Each row of a before or after table is a point. The points were changed in one or more steps. Then noise was added and the rows were shuffled. The steps act on columns, c1 being the first. Name the steps. A step turns or swaps two columns, mirrors them in a line or flattens them onto one, adds a multiple of one to another, or multiplies or shifts one. Angles are multiples of 10 degrees, from the lower column toward the higher: turns from -170 to 170, lines from 10 to 170 but not 90. Use the fewest steps. Two steps may share a column if one is a turn and the other turns, adds or multiplies; they go together, in the order done. Otherwise the lowest column goes first.
In the rows, 128 means zero.

Before, 9 rows:
[[148 125 120]
 [102 136 155]
 [144 121 123]
 [144 105 140]
 [ 99 129 136]
 [123 138 107]
 [117 125 121]
 [113 145 149]
 [144 128 150]]
After (9 x 3):
[[ 96 120 126]
 [ 50 153 139]
 [176 145 143]
 [ 41 134 132]
 [175 122 154]
 [ 84 155 129]
 [112 118 108]
 [177 120 130]
 [187 120 125]]
Steps: multiply c1 by 3; turn c2 and c3 by -50 degrees

Before, 12 rows:
[[161  98 127 157 114 136]
 [142 101 131 166  96 181]
 [152 125 142 130 108 168]
 [ 84 153 140  85 153  82]
 [131 173 121 124 165 110]
 [105 180 143  83 169  90]
 [157 115 123 137 110 147]
 [164 137 107 158 105 136]
 [121 132  90 133 136 150]
 [147 118  91  99 133 139]
 [112 151  96 103 106 115]
 [113 123  97 122 138 121]]
After (12 x 6):
[[151 128 159 122  84 132]
 [123 117 135 117 178  80]
 [163 133 157 133 146 163]
 [169 142 141 151 199 116]
 [151 124 156 121 149 130]
 [193 128  98 130  90 163]
 [187 111 161 106 137 152]
 [201 133 126 131 101 133]
 [197 128 127 129  89 147]
 [202 147 145 150  83 142]
 [182 135 105 135  60 179]
 [142 127 128 125 212  87]]
Steps: shift c1 by 40; flatten c2 and c4 onto the line at 50 degrees; mirror c3 and c6 in the line at 100 degrees; multiply c5 by 2

Before (12 x 11):
[[123 126 138 106 164 155 157  58 119 105 181]
 [167 171 125 126 144 126 174 103 112 147 137]
 [153 143 108 182 122 110 119 104 137 148 122]
 [124 146 139 165 139 152 149 138 133 149 133]
 [ 92 100 121 134 150 160 107 142 125 134  64]
 [ 97 132 107 122 120 108 140 116 121 106 139]
 [ 92 145 168 136 127  84 130 124 109 142 100]
 [121  83 126 133 153 112 144 118 134  88 158]
 [137 169 131 114 191  99 125 104 128 112 150]
 [ 89 104 104 109 148 109 150 108 148 131 126]
 [ 99 123 133 150 131 152 165 124 148 113  88]
 [144 138 111  96 139 135 119 126 168 133 112]]
After, 12 rows:
[[ 87 127 151 123 115 108 136 125 121 107 128]
 [123  59 121 167 146 150 153 143 133 149 119]
 [ 90  58 102 151 134 152 136  84 148 112 160]
 [149 188 134  96 144 136 135 112 168 134 151]
 [121 133 146 106 184 154 135 111 119 104  77]
 [ 81 119  80 137 127  84 147  95 108 142 132]
 [160  60 141 182 119 110 141  98 136 146 144]
 [180 102 136 126 153 126 182 111 113 148 122]
 [140 166 137 113 229 100 166 126 128 112 106]
 [ 81 129 102 134 163 160  94  78 126 134 187]
 [118  91 145 133 167 112  90 147 134  88 104]
 [ 76 129 148 110 162 109 113 106 149 131 141]]
Steps: multiply c1 by 1.3; turn c2 and c7 by 70 degrees; add -1.5 times c4 to c2; add 1 times c11 to c8; turn c3 and c11 by -150 degrees; multiply c5 by 1.6

Before (11 x 14):
[[123 194 121 133 150 132 126  84 101 105  93 159 146 123]
 [137 149 105 114 145  98 123 114 127 120  99 134 105 166]
 [ 86 138  81 121 164 111 127  91 100 121 135 149 118 140]
 [135  99 154 149  61 112 139 163  65 136 100 122  75  87]
 [124 160 124 113 167 129 157  97 119 118 119  99 154 135]
 [109 188  90 133 188 116 113 101 123 134 100 104 122 122]
 [172 115 127 177 133 141  94 106 184 145 137 129 135 141]
 [108 113 188 166 116  91 149 140  95 131  72 141  98  99]
 [123 154  91 123 142  91 126 128 156 108 143 140 125 116]
 [127  98 154 166 110 135 144 197  77 103  90 130  98 111]
 [137 166 129 192 118 132 126  89 188 125 150 131  93 162]]
After (11 x 14):
[[115 100 128 111 145  99 123 119  88  90  98 134 142 120]
 [169 144 129 155 134 110  95 145 143 115 137 130 126 146]
 [ 99 103 128 125 141 103 125 126 115 140 143 139 121 108]
 [124 137 127 159  61 110 139 146  25 169 101 122 189 136]
 [126  72 128 114 150 134 126 119  62 132  93 158  88 104]
 [131 147 129 185 111 134 144 163  37 144  89 130 167 103]
 [ 85 116 129 107 165 141 129 116  60 116 135 149 132 122]
 [137  81 129 159 117 124 125 147 149  94 150 131 148 125]
 [105  70 129 120 188 131 114 122  83 133 100 102 113 133]
 [ 89 132 128 162 117 112 148 148  54 157  71 142 163 131]
 [125 107 128 103 168 131 157 113  78 121 118 100  93 118]]
Steps: turn c1 and c6 by -40 degrees; turn c2 and c13 by -160 degrees; multiply c3 by 0; flatten c4 and c8 onto the line at 30 degrees; shift c9 by -40; turn c10 and c14 by 90 degrees

Before, 13 rows:
[[117 112 161  94 119 152  81 173 141 119 153 140 138  81 110 138 146 105
   96  84 165 146 158 177]
 [144 113 149 140 157 180 153 151 122  99  75  85 153 141 147 158 106 118
  115 101 170 125 145 164]
 [138 110 125 124 136 147  86 144 172 109 143 181 156  94 104 178 135 137
  108  63 162 128 143 157]
 [143 131 151 140 154 143 142 127 146 116 113  90 128  85 132 155 131 115
  137 112 153 130 161 121]
 [150 146 131 149 124 155 122 142 117 142  88 113 151 123 144 111 118 113
  111 122 150 110 132 114]
 [ 76  84  75 125 116  96  77 157 126 135 187 137  81  92 142 123 164 168
   70  86 112 171 106 155]
 [121 142 145 118 112 152 146 124 140 115  84 110 154 106 175 140 111 146
  102 162 158 126 132 139]
 [148 120 106 122 107 127 139 135 149 115 103  89 131 130 137 110  84 135
  124 130 137 177 132 105]
 [108 154  73 149  92  92  88 102  87 139 127 129  99 116 183 118  56 144
  157 161  91 197 115 121]
 [134 123 155 151 126 165 132 138 146 132 115 156 158 117 115 145 133 121
   95 126 149 142 206 160]
 [129 129  96 118 127 152 134 117 119  91 139 112 130 119 170  98 132 131
  143 114 102 170 115 120]
 [131  97 152 116 121 148 187  97 121 117 100  94 125 114 156  95  80  97
  108 118 136  98 147 134]
 [ 69 142 108 141 105 116 106 105 102 136 117 123  86 130 171  73  84 190
  151 134 123 187 105 107]]
After, 13 rows:
[[131  96 152 116 122 148 184  96 121 115 101  94 152 127 155  96  80 147
   87 125 136  99 147 136]
 [142 130 150 141 153 143 141 126 144 117 113  90 142 128 131 154 130 140
  117 115 154 131 161 120]
 [116 112 158  92 118 151  81 171 141 118 152 140 151 126 110 137 145 153
   79  88 165 146 157 174]
 [150 146 131 149 122 157 122 140 115 142  86 114 122 126 146 111 120 154
   90 120 151 111 133 114]
 [137 110 127 126 135 147  85 144 173 109 143 179 125 127 105 179 135 140
   87  58 161 129 142 159]
 [121 143 144 117 113 153 146 126 141 113  83 110  88 128 175 140 112 131
   82 150 156 125 133 139]
 [143 114 150 139 156 181 152 149 121  99  74  84 125 128 146 158 105 151
   95  98 169 124 146 165]
 [150 120 107 121 107 128 140 137 149 116 104  90 120 129 138 109  85 126
  104 129 138 179 132 105]
 [ 76  86  76 124 115  96  76 158 125 134 188 139 152 127 143 122 163  68
   50  91 111 173 106 154]
 [130 128  96 117 127 154 134 118 118  90 141 113 132 130 168  97 132 127
  122 114 101 170 115 118]
 [ 70 142 110 142 104 116 107 107 101 139 118 122 120 131 173  75  83  54
  131 132 122 185 107 107]
 [109 155  73 148  91  93  87 101  87 137 127 129 128 128 185 116  57  97
  136 163  92 198 117 120]
 [131 124 155 151 128 164 130 137 146 132 115 156 111 128 117 146 132 154
   73 118 149 140 204 159]]
Steps: turn c13 and c18 by 140 degrees; turn c13 and c20 by 20 degrees; multiply c14 by 0; shift c19 by -20

Before (14 x 48):
[[ 89  89 131  83 119 148 131 132 154 162 111  89 107 122 128  52 168 148
  146 172 106 151 112 115  84  96 136 111 148  98 118  92 119 115 130 169
  116 100  94 110 139 168 117 132 135 176 127 154]
 [149 141 148 118 159 112 132 116 104 126 137 163 145 120 131 133 115 136
  122 100 138 107 167 135 148 127 138 147 123 159  76 132 120 130  80 115
  134 144 114 106 121 117 117  95 115  96 136 120]
 [104  91 127 115 117 108 113 117 152 151 143  95 117  87 126  84 177 133
  109 159 105 124  98 110 109  72 116 120 160  68 148  83 123 107 130 136
   95  80  79 114 129 150  94 121 154 152 112 107]
 [145  88 137 104 161 147  82 152 171 145  92  85 106  81  83 120 148 157
  123 151 128 100 129 125 106 106 105  94 182 137 161 115 116 128 168 103
  111 112  98 164 123 141 156 118 150 161 137 140]
 [131 124 149 164 120 124 154 103 130 136 127 154 130 122 155 115 139 136
  132 132 104 125 166 139 140  89 134 139  97 104 131 136  99  88  73 151
   87 120 113 117 170 146 129 129 118 131 185  81]
 [102 123 199 162 100  77 154 102 125 126 143 140 140 133 160 127 135 140
  149  90 113 126 148 134 172 124 141 159 118 137  97 151  97 139  88 104
  114 126 132 129 146 131 121 109  91 122 163 113]
 [128 143 155 106 167  79 129 139 123 107 102 104 114 133 151 161 126 113
  121 114 132 105 154 181 148 157 151 139 110 127  94 167  92 102 112 102
  129 144 145 101 101 127 115  99 135 116 143 127]
 [138 135 148 112 154 114 136 142 115 130 103 114 108 124 140 142  78 136
  126 111 121  76 121 160 161 121 155 191 110 100  87 129  70 132  95 104
  170 137 146 122 105 130 128 123 120  91 136 157]
 [122 113 170 127 164 133 124 149 154 113  97 126 152  88  73 113 130 170
  113 142 129 134 164 160 108 117 113 120 173 119 137 143 112 134 162 107
  120 106 141 127 101  86 155 145 144 114 128  95]
 [132  94 140  97 126 145 103 139 150 149  99  90  86  73  90 132 169 149
  117 141 138 152 158 134  89  81 118 120 159 134 157 145 134 128 132 115
  147  85 128 157  94 119 144 139 171 128 106 137]
 [125 102 127  94 123 124 110 102 125 137 132 112  68  98 110  91 153 143
  144 168  79 151 114 134 130  95 105 107 155  94 122  90 132 101 154 144
  143  84  74 138 112 139 133 153 130 186 129 130]
 [114 152 145  97 144 112 121 115  94  89 112  96 108 118 163 112  97 130
  100  88 139 110 119 173 151 128 139 163 106 107 116 141  90 155  93 135
  134 166 140 110 138 120 153  73 137 129 134 123]
 [132 120 193 135 146  96 173 104 100 112 145 148 145 119 169 121 122  89
  118 140 124 122 154 111 150  98 129 159 118 140 105 145 104 124 120 123
  128 133 157 115 172 149 123 119 127 114 175  87]
 [130 136 161 113 141  85 125 136  98  90 117 145 123 136 139 132 106 122
  123 125 112 124 161 146 131 116 147 179 110 123  96 165  73 120  92  99
  109 151 136 139 164 138 124  94  82  98 112  99]]
After:
[[127 137 159 120 142  84 128 137  95  89 100 144 119 140 138 133 105 123
  122 124 112 160 228 145 135 120 155 179 106 142  96 165  74 120  92  96
  110 146 135 140 109 139 125  91  81  96 108  96]
 [126 101 128  98 126 116 118 100 121 137 144 108  62  99 110  89 154 147
  144 171  83 101  82 133 135 107  78 109 147 115 122  94 135 100 153 150
  140  82  76 140 121 138 130 148 138 187 133 130]
 [106 119 201 164 101  76 148 101 126 126 174 137 140 130 158 131 138 143
  147  91 109 147 186 132 174 122 139 160 115 156 100 150  97 135  90 100
  117 126 130 126 117 136 125 108  93 122 161 111]
 [139  88 136 105 164 143  79 152 176 143  16  81 106  83  80 120 150 153
  126 151 125 142 131 124 107 112 106  94 177 163 161 115 118 130 170 104
  113 115  97 164 152 138 159 118 146 164 139 141]
 [120 118 167 129 160 135 122 148 148 107  36 127 152  92  69 114 128 167
  113 143 126 106 238 169 112 122 107 114 176 135 135 141 108 135 162 105
  123 111 141 132 140  79 156 141 138 112 127  96]
 [134  95 138  95 131 143 102 138 153 150  42  86  83  75  88 133 169 151
  120 145 130  89 217 133  87  91 117 120 163 153 154 143 135 126 135 117
  147  88 127 162 133 117 138 139 161 125 107 140]
 [127 144 149 104 165  79 128 137 121 106  51 103 109 129 149 157 125 108
  127 108 135 124 208 181 146 154 175 142 111 146  93 163  95  98 115  99
  131 144 144  94 162 128 117  96 137 113 139 126]
 [125 123 193 134 151  97 174 103  97 111 182 146 144 116 171 118 118  87
  120 141 125 165 205 113 144 104 123 161 116 162 109 144 101 127 120 123
  119 131 156 115 106 150 124 123 130 119 176  91]
 [104  88 128 110 120 109 113 112 153 149 170  98 117  85 127  83 179 133
  108 161 105 133  37 113 109  93  87 123 161  86 145  78 122 113 131 136
   96  73  76 113 129 148 101 126 150 148 112 108]
 [132 121 151 169 117 125 159 100 124 135 125 154 128 125 155 116 132 132
  133 131 104 161 243 140 141 103 121 142  96 124 125 141 100  88  68 149
   91 119 111 117  97 147 134 129 118 132 186  78]
 [145 144 148 119 160 112 140 114 102 130 152 164 144 120 132 132 120 130
  121  99 135 134 242 133 149 122 144 152 123 180  75 133 120 131  80 109
  139 142 107 108 147 114 114  92 110  93 139 119]
 [111 151 145  97 144 109 120 120  91  96  77 102 106 118 164 112  93 127
   97  90 138 147 104 172 147 127 132 162 111 127 117 146  92 154  93 132
  132 165 141 113 133 118 153  74 137 129 135 128]
 [140 133 148 112 155 114 133 143 111 128  55 116 106 122 141 143  76 131
  122 113 119 141 108 163 163 124 159 194 107 123  88 126  74 130  96 103
  171 139 148 122 187 134 130 124 116  88 135 157]
 [ 88  91 133  88 114 148 132 129 153 159  77  87 108 125 128  49 165 148
  143 168 102 125  84 118  85 105  79 109 149 120 122  96 118 113 128 172
  115  99  91 111 102 168 118 131 131 178 129 153]]
Steps: multiply c11 by 3; add 0.7 times c16 to c27; turn c22 and c41 by -130 degrees; multiply c23 by 3; multiply c26 by 0.7; shift c30 by 20

Before, 9 rows:
[[160  91  97 122 108 188  97 137 106 111 171 105 125 160 111 100 159 162
  158 115 112 117 114 126 160 119 146 104  80  97 130 141  96 103  89 154
  112  78 129  92 124 123 113  89 134 175 120 134 126 156 106 136 132  96
  168 112 153 157 101 143 134 137 116  93]
 [187 150 158  73 140 112 174 118  82 161 176 167 146 160  88  80  84 139
  140 116  90 115  91 130 169 135 159 167  77 113  94  97  84 140 109 128
  157 142 122 128 111 115  90  73  90 150 175  98  89 192 124  82 108 129
  138 110 121 106 132 115 145  85 148 168]
 [106  83 135 123 152 139 126 142 140  99 177 160 145  95 127 112 104 105
  154 138 118 150  98  93 120 170 104 173 131 122 144 114 118 122 167 151
  166 149 137 162  96 161 124 107 115 124 144 138 149 146 172 162  92 125
  104 115 154 111 164 143 136 127 123 135]
 [114 133 147 154 123 143 129 132 127 122 110 113 109 136 145  97  93  97
   93  68 129 137  88 150 135 111 170 131 149 168 104 153 148 159 146 128
  132 138  99 136 155 111 126  95 122 124 164 124 152 110 173 162  84  77
  132 145  91 110 158 143 123 140 106  97]
 [119 114 115  73 168 143 129 105 146 167 146 107 160 107 155  74 158 105
  166 138 109 124 125 114 120 128 117 180  92 103 115 121  88 120 161 135
  122  82 136  98  87 151 157 145 142 124 114 115 106 116 123 147 131  99
   97 117 105 137  92 133 158 140 143 155]
 [129 174 177 127 172 113 124 158  83 155  90 182 139 113 145 145 123 105
  116 152  90 149 170 103 107  99 142  91 126 168 134 120 120 159 150 143
  125  84  77 111 154 124 134 146 106 145 105 158 117 115  93 108 138 121
  158 127  83 122 128 160  83 132 121 132]
 [138 101 178 145 170 169 130 165 152 120  97 142 122 115 117 124  97  89
   99 124 151 129 126 123 121 101 103 121 136 111 157 123 151 170 101 154
  139 123 115 123 127 143 147 143 137 114  96 182 113 195 131 124 131 146
   86 142  89 125 109 102 120 145 128 138]
 [188 108 108 107 117 120 159 118 151 123 137 145 133 112 107  75  76 140
  129 118 132 173 140 106 116  85 129 139  80  87  99 135 143 113 171  90
  126 115  68 165 127 138 130 147 141 187 109 105 156 120 101  95  82 132
   94  86 159 158 137 101 128 129 102 146]
 [146 107 112 140 122 177 148  85  85 149 114 173 128 104 122 155 160 159
   92 145 129  92 146 179 119 163 130 115 137 156 132 154 149 114 155 106
  129 128 143 173  87 114 140 103 171 152  96  96 102 121 146 156 141 145
  110 159 161 154 172 175 125  84 112 127]]
After (9 x 64):
[[149 106 113 141 124 177 148  87  84 153 115 174 129 103 121 155 161 163
   92 141 126  88  97 178 117 164 131 113 137 155 132 136 148 116 149 101
  129 130 142 170  72 116 143 159 174 148  96  96 102 121 142 156 141 145
  110 161 133 155 174  72 125  82 111 128]
 [105  88 132 122 157 144 127 140 141  95 179 156 143  99 132 114 101 107
  156 143 120 146  46  89 125 169 102 172 136 119 134 148 118 124 170 154
  168 148 139 161  86 158 125 125 113 127 141 136 152 146 174 162  95 125
  100 116 120 114 163 100 133 125 121 144]
 [189 107 107 106 116 121 159 117 151 121 137 146 129 111 105  71  74 138
  131 117 133 171  90 106 120  88 128 136  80  80  91 112 145 111 168  91
  126 116  72 167 112 138 131 125 143 189 107 111 154 123 103  92  81 129
   92  91  86 159 136 131 131 127  97 123]
 [117 137 152 154 124 142 130 132 128 123 114 116 108 132 142  98  93  95
   97  66 128 135  40 153 139 111 171 132 147 169 133 142 149 158 146 128
  131 139 103 140 186 112 128 166 123 124 165 126 150 114 171 161  82  74
  132 140 164 113 161 143 120 137 110  87]
 [129 175 178 129 170 111 121 158  83 154  92 184 141 109 143 146 123 106
  113 152  89 151 119 108 108  98 141  92 125 168 133 116 121 158 150 147
  128  86  75 115 184 126 134 112 108 150 102 159 120 118  93 105 139 123
  159 125 186 121 128 130  86 134 122 134]
 [160  93 101 124 111 191  97 137 104 112 168 105 122 161 116  97 161 159
  161 116 111 111  64 122 160 118 146 105  82  97 152 154  97 104  85 152
  113  77 124  92 102 125 113 158 131 172 121 132 130 157 105 134 133  94
  169 114 123 157 104 105 132 136 114  99]
 [189 153 157  74 146 115 172 115  81 162 180 168 145 162  87  75  80 139
  140 113  90 115  42 132 166 131 158 167  74 116  79 189  80 138 108 130
  158 142 127 126 122 115  91 129  87 151 177 100  86 191 127  83 110 123
  140 111 131 105 136 142 147  85 150 133]
 [136  97 177 145 166 167 129 165 152 120  94 142 126 113 120 127  98  92
   96 128 152 131  75 127 127 100 105 123 133 116 144 115 150 173 101 151
  143 124 114 126 174 142 149 118 139 115 100 183 112 194 133 126 129 147
   89 144 143 121 110 175 119 143 121 157]
 [117 114 113  73 167 138 130 104 145 167 147 109 161 110 152  75 157 106
  166 142 111 126  78 116 122 127 114 179  93 102  97 118  87 120 162 135
  121  80 135  96  76 149 154 114 141 124 114 116 105 118 124 145 132 103
   96 117 147 136  95 139 159 137 140 145]]
Steps: shift c23 by -50; turn c31 and c64 by 40 degrees; turn c32 and c44 by 120 degrees; add 1 times c34 to c41; turn c57 and c60 by -140 degrees
